Each row is a point. Each copy is the shape, with its points in the same order, stretched, turned, moved and blurred by noise. Some copies are also mirrored. Which?

Shape, 9 rows:
[[-1.27 -0.51 -0.64]
 [ 0.33 -0.68 -1.04]
 [ 0.25 -0.31 -0.76]
 [-1.32  6.12 -0.29]
 [ 3.00 -0.67  1.25]
 [-1.49 -0.55  0.21]
 [-1.40 -0.70  0.35]
 [-1.25 -0.58 -0.97]
 [ 3.03  0.51 -0.37]]
Copy 1:
[[ 0.29 -1.84 -0.36]
 [-1.18 -0.87 -1.35]
 [-0.53 -0.87 -0.59]
 [ 5.44  3.03  2.10]
 [-2.97  2.10  0.74]
 [-0.20 -1.75  0.68]
 [-0.36 -2.25  0.68]
 [-0.09 -2.10 -0.77]
 [-1.43  2.72 -0.70]]
Copy 1 is: mirrored
Copy 2:
[[ 0.78  0.57 -0.63]
 [-0.55 -0.46 -1.63]
 [-0.57  0.28 -0.78]
 [-2.52  7.10  0.86]
 [-3.20 -2.44  0.42]
 [ 0.92  0.35  0.18]
 [ 0.74  0.24  0.29]
 [ 0.55  0.63 -1.09]
 [-3.51 -0.83 -0.62]]
Copy 2 is: mirrored

Shape (7 x 3):
[[-3.53  1.90  1.22]
 [ 0.54 -0.50 -2.06]
 [ 2.76  2.83  0.38]
 [-2.50 -0.06  0.40]
 [-2.14  0.29 -0.80]
 [-0.38  0.82  0.61]
 [ 0.62  0.31  3.30]]
Copy 1 (7 x 3):
[[-3.47  1.38  1.41]
 [ 0.80 -0.29 -2.36]
 [-1.96 -3.77 -1.85]
 [-0.81  1.19  0.61]
 [-1.02  1.51 -0.50]
 [-1.27 -0.42  0.24]
 [-0.48 -2.73  2.32]]
Copy 1 is: mirrored
Copy 2:
[[-3.85  2.13  1.91]
 [ 1.60  1.06  0.16]
 [-0.17  2.75 -3.45]
 [-2.14  0.63  1.94]
 [-1.24  1.47  2.03]
 [-1.37  1.22 -0.53]
 [-2.63 -0.49 -2.70]]
Copy 2 is: mirrored
Copy 3 (7 x 3):
[[ 1.33 -4.24  1.38]
 [ 1.48  0.66 -0.72]
 [ 1.73  1.51  2.92]
 [ 0.75 -2.88  0.22]
 [ 1.58 -2.10 -0.43]
 [ 0.46 -1.31  1.29]
 [-1.56 -0.57  2.58]]
Copy 3 is: mirrored
Copy 4, 7 rows:
[[ 0.84  3.30 -2.95]
 [-0.17 -2.06 -0.01]
 [-1.14  1.26  2.77]
 [ 1.14  0.77 -1.66]
 [ 0.10 -0.17 -2.24]
 [ 0.75  0.69  0.06]
 [ 2.75  2.33  1.10]]
Copy 4 is: mirrored

Shape (8 x 4):
[[-0.24 -3.03  0.00  0.81]
 [-1.62 -0.53 -0.50  0.78]
 [ 0.46  0.95  0.32  0.79]
 [-1.53  2.14  2.27 -2.71]
 [-1.12  1.69 -1.58  0.59]
 [-2.38 -0.26  1.26  1.02]
 [-0.29 -3.22 -1.86  0.38]
 [ 2.53  1.12 -1.38 -2.65]]
Copy 1, 8 rows:
[[ 0.06  2.61 -0.27 -0.17]
 [-2.24  1.24 -1.38 -0.56]
 [-1.08 -0.84  0.03  0.85]
 [-3.52 -3.28  3.24 -2.79]
 [-2.41 -0.69 -3.23 -0.47]
 [-3.22  0.90  0.59 -0.53]
 [ 0.68  3.01 -2.37 -1.17]
 [ 1.10 -3.03  0.42 -1.66]]
Copy 1 is: mirrored
Copy 2:
[[-1.59 -3.50  0.38  1.11]
 [-2.51 -0.15  0.79  1.88]
 [-0.90  1.00  0.37 -0.38]
 [-3.93  3.35 -2.84 -0.04]
 [-1.31  2.67  1.23  2.13]
 [-4.37 -0.16  0.74  1.15]
 [-0.55 -3.21  0.69  2.52]
 [ 2.21  2.26 -2.57  0.05]]
Copy 2 is: only turned
Copy 3, 8 rows:
[[ 0.96 -1.05 -1.86 -0.13]
 [ 0.34 -2.18 -0.21  1.30]
 [ 0.46 -0.12  1.13  0.60]
 [-3.83 -1.40  2.26 -0.25]
 [ 0.17 -1.40  1.02  2.74]
 [-0.28 -2.90  0.64  0.07]
 [ 1.15 -0.89 -2.68  1.41]
 [-1.40  2.38  0.24  1.53]]
Copy 3 is: only turned

Shape (10 x 6):
[[-1.43  1.04 -0.79  1.96  0.90  1.47]
 [-0.54 -2.95  2.69 -0.17 -2.76 -2.39]
 [-2.07 -1.29 -0.90 -3.46  0.67  0.67]
 [-2.28 -0.82 -2.05  2.14 -2.36 -0.65]
 [ 1.45  2.09  1.85 -0.74 -2.43 -1.10]
 [ 1.07  0.93 -2.17  0.51  0.29 -0.26]
 [-0.92  0.54 -1.45  0.49  2.22  0.46]
 [ 0.63  1.37 -0.45 -2.45 -1.73 -2.44]
 [-3.28  0.44  0.65 -3.62  2.58 -0.33]
 [ 0.96 -2.43  0.52  0.30  2.49 -1.57]]
Copy 1:
[[ 1.48  1.89 -0.79 -0.11 -0.96 -1.01]
 [-4.76  2.92  1.19 -0.89 -0.83  0.09]
 [-1.08  0.52 -2.11  1.62  1.60  0.38]
 [-1.53  2.57 -2.36 -0.92 -2.67 -0.69]
 [-1.74  1.67  1.04 -2.51 -0.58  2.94]
 [ 0.45 -0.48 -1.09 -1.86 -1.20  0.25]
 [ 1.29  0.46 -1.16 -0.43  0.39 -1.16]
 [-2.17  0.51 -1.10 -2.65  0.58  2.59]
 [-0.11  1.75 -1.68  1.02  4.17  0.08]
 [-1.14 -0.25  0.99 -0.97  0.77 -2.27]]
Copy 1 is: only turned
Copy 2 (10 x 6):
[[ 1.01 -1.35 -2.04  2.81 -0.90  0.17]
 [-3.98 -0.20  4.36 -0.63  0.26  0.33]
 [-2.14  0.94 -1.97 -3.34 -1.68 -0.58]
 [-1.38  0.55 -0.02  2.31 -1.06 -3.61]
 [-0.79 -0.46  1.27  1.12  4.33 -0.33]
 [ 2.78 -0.94 -1.15  0.99  0.68 -2.43]
 [ 1.80 -2.21 -2.20  0.55 -1.47 -0.70]
 [-1.09 -0.27  0.09 -1.49  2.96 -2.86]
 [-2.97 -2.07 -2.93 -3.26 -1.84  0.73]
 [ 1.73 -3.22  2.15 -0.74 -2.19  0.90]]
Copy 2 is: only turned
